Rows are points. Any point is a mix of the corners, with weights that add up to 1. It lies inside the corners' shape when no weight is negative. Is each point inside? If not, which corners have a negative weight?
In the rows, 128 means zero.

Corners:
(1): [ 40 127]
(2): [196 125]
(3): [147 101]
Points:
[186 124] -> inside
[127 108] -> inside
[186 124] -> inside
[108 129] -> outside (3)
[213 121] -> outside (1)
[138 124] -> inside
[118 109] -> inside

Corners:
(1): [123 179 147  97 135 161]
(2): [133   7 150  66 158  80]
(3): [123 167 115 113  72 150]
(4): [112 155 111 189  91 180]
(5): [132  99 115 118 168  97]
(6): [244 147 136 117 138 165]
(7): [113 128 227 184 136  84]
Points:
[122 143 128 162 109 158] -> inside
[175 131 132 118 145 136] -> inside
[131 143 176 159 146 116] -> outside (2, 3)
[138 122 118 102 106 140] -> outside (7)
[ 89 129 184 152 113 119] -> outside (5, 6)
[136  97 150 128 149 111] -> outside (3)
[109 116 143 155 112 122] -> outside (1, 6)

Corners:
(1): [ 72 154 103 126 139 144 218  69 231 212  82]
(2): [ 96 157 169 208 170 163 152 101 158 205 116]
(3): [128 136  77 122  62 177 127  87 202  93  50]
(4): [159 171 119 145 151 113 220  62 121 143 128]
(5): [173 130 107 116  88  70  89 115  97  96 198]
(6): [104 164  44 194  94  95 110 140 222 103  90]
(7): [146 196 128 219 146 106 105  68 197 205 125]
(8): [ 96 110 137 147 100  67  93 152 134  91 102]
(9): [164  84 125 176 150 175  66  79 162  90  95]
(10): [196 114 163  70  80  72 109 188 128  38 193]
(11): [164  86 160 145 121 132 181  92 116 157 138]
(12): [160  96 107  78 134 131 191 103  83 154  89]
Points:
[130 126 127 120 113 113 170 126 142 122 113] -> outside (5, 7, 9)
[120 130 121 148 117 121 135 114 168 136 110] -> outside (4)
[140 136 140 157 134 130 137  96 150 153 121] -> outside (6)
[143 140 110 127 109 147 145  90 160 129 102] -> outside (6, 8, 11)
[132 133 114 151 111 116 127 112 157 125 113] -> inside

Corners:
(1): [124 115 112 159 174  61 104  57  72 142  60 144  69  91  87 147 187 121
 101 179]
(2): [195 129 163 177 213 205 176  93  67 194  33  85  88  99 177 141 142 181
  98 144]
(3): [ 80 168 169 143 142 166  66 187  46 216 132 108  46 138 105 123 141 106
 170 113]
(4): [228 135 185 159 110 177 174  62 162 145 107 139 130 138 110 104 140 162
 106 157]
(5): [113  70 142 222 238 106  87 129 102  59 147  69  65 173 132 161 159 120
 186 155]
(6): [100 179  88  88 125 158  49 115 172 198 154 157 112 126 111 151  86 115
 101 153]
(7): [ 93 198  91  59  65  68 159  68 173  64 178 154 196 101 137  68 173  86
 169 104]
(8): [181 100  89 144 153  63  47 102 137 163  98 173 147 176 171  95 162 168
  82 166]
(9): [157  62 114  80 210  71 139 103 105  88  67 128  91 196 115 175 125 122
  89  97]
(10): [128  91  93 143 173 133  68 205 149 144  90 175 119 172  42  78 111 147
 199  79]
(11): [129 179 208 105 112  50  87 152  74  72 125 203  40 160 173  70  70  85
 123 196]
(12): [106 109  63 131  65 147  66 171 137 140 146  76  81 118 175  64 174 151
 164 153]
(13): [140 139 247 134 136 166 137 119 163 121 164  39 108  76 130  52 111  71
 127  97]
(14): [111 212  75 112  34  62  66  81 146 114 124  77 145  68 178 115 118  84
  96 205]
(15): [135 128 163 157 198 126  82 215 145 112 124 116  51 149 191  94 110  87
 104 113]
(16): [140 158  97 165 120 157  81  98  59 109 114 173 175  80 152 127 152 123
  75 123]
(17): [ 89 153 208 158  45 163 110 118 172 109  99  96 146  82 195  73 157 148
  87 128]
(18): [142 167 124 191  88 119  75  89 156 206 177 104 165  71  60 160 105 202
  80 144]
(19): [107 155 122 117 101  98 151  97  44 175 129 165  72 112 123 177 146  93
 199 117]
(20): [178 178 167  64 109 149  99  80 145 128  56 186 160  86 170 214 162 172
 148 178]
(21): [ 92 132 136  66 125 145 148 163 167 195  87  73 171  90 143 132 130  80
  95 176]
Points:
[141 140 137 141 138 120  97 118 108 138 112 137 112 127 144 117 135 130
 116 147] -> inside
[150 144 137 128 153 107 122  95 113 121 109 128 114 117 151 147 131 113
 109 156] -> outside (3, 10, 12, 17)
[135 143 127 153 117 110 120 106 107 131 122 122 120 117 143 115 146 130
 103 145] -> outside (6, 10, 13, 20)
[141 149 147 129 137 129 101 120 126 144 111 135 122 123 142 132 130 132
 120 141] -> outside (1, 12)
[125 150 136 147 123 123 100 125 122 140 127 114 110 110 141  99 134 113
 120 143] -> outside (9, 20)
[130 138 141 166  90 121  90 108 124 140 103 103 153  65 157 114 150 157
 114 174] -> outside (3, 4, 6, 7, 9, 15)
[147 125 121 136 140 113 112  75 138 139 101 121 120 116 113 143 151 153
 126 144] -> outside (3, 11, 15, 16, 21)
[124 147 135 127 118 120 104 110 121 136 121 119 111 112 147 124 141 120
 121 150] -> outside (10)

Corners:
(1): [177 175  83 194 141 107 111 145 155  64 123 132 103 201 162 136 133  89
 135  72]
(2): [224 138 113 206 206  82 161 177 125 135 116 149 145 112 110 176 113  93
 134  86]
(3): [126 108  88 103  84 135 147  74  91 195 158  86  99  72 126 161 132 183
 114 156]
(4): [153 196 154 124 154  68 136 142  59 139 111 116 110  81 167 156 108  84
 199  85]
(5): [173 197 181 130 174  88  83 215  93 125 131  99  95  97 154 143  81 142
 129  96]
(6): [146 158 115 110 181 109 149 177  58 181 153  85 150 113 106 113  90 115
 221  59]
(7): [118 168 167 150 134 128 134  82 142  66 125 100 145  87 166 179 109 103
  96 158]
(8): [ 97 114  93 117 126 123  67  74  35 157 101  90  75 118 145 133  97 152
  87 141]
(9): [ 70 133 100  69  79 108 174 113  78 177 109  92  80 174 134 171  36 154
  33 107]
(10): [194 130 167 119 165 138 113 143  52 149 145 129  92 111 137 106  95  42
 173  93]
(11): [167 150 169 188 198 103 143 155  93 202 195 153 139 141 118 143  94  65
 201 107]
(12): [ 87 125 138 184 108 143 186 123 157 139 148 140 159 139 109 205 179  68
  65  85]
(13): [137 138 159 128 152 108 199  94 165 120 125  85 162 181 162 152 210  39
  83 117]
(14): [123 128  94 192 124  58 181 121 123  75 173 114  96 214 116 110 137  64
  25 114]
(15): [117 124  93  58 123 127  76 100 101 106 109 152  97 123 122 122 134 228
 116 172]
(16): [ 44  83 146 102  93 118  88 104 125 216 106  95  72  69  88 101  79 187
 169 133]
(17): [139 187  45 152 136 112 148  93 147 109 116 111 103 206 101 132 175   7
  82 146]
(18): [ 98  75 108 152 161 101 196 164 163  87 153 113 119 200 142 182 165  35
  79 134]
(19): [ 77  87  81  36 170 140  63 105 114 194 155 150  74  62 143  73  94 228
 128 121]
(20): [119 135  55 124 125 148 137 122  93 155 100 126 144  67 188  66 143 230
 151 169]
(21): [130 108  77  92  89  97  70 119 114 173 138 140 158  82 139 147 102 184
 101 146]
Points:
[135 151 107 140 153 104 117 140 117 140 124 133 123 127 139 119 134 136
 138 107] -> outside (3, 7, 9, 10, 18)
[148 132 110 141 146 102 135 134 119 140 131 125 131 123 132 151 122 113
 116 117] -> inside
[163 165 129 150 157 102 150 135 122 126 146 126 132 147 128 154 130  70
 119  99] -> outside (8, 16, 18, 20)
[ 98 131 119 110 130 121 138 117  98 144 123  95 103 118 132 129 125 125
 115 124] -> outside (1, 2, 11, 21)
[130 148 111 125 132 116 114 120  97 144 127 120 112 104 137 128 106 147
 133 126] -> outside (13, 18)
[142 138 115 133 141 116 127 133 101 158 134 127 117 117 130 133 117 129
 129 109] -> outside (7, 18)
[123 123 116 114 133 104 129 129 119 157 138 114 121 101 139 130 112 166
 132 125] -> outside (8, 10, 12, 17)
[115 126 111 124 134 110 154 132 110 143 137 110 112 147 133 152 113 107
 104 117] -> inside
[174 168 151 195 166  97 157 156 124 128 147 132 150 138 130 143 136  45
 149  90] -> outside (3, 8, 9, 15, 18, 19)
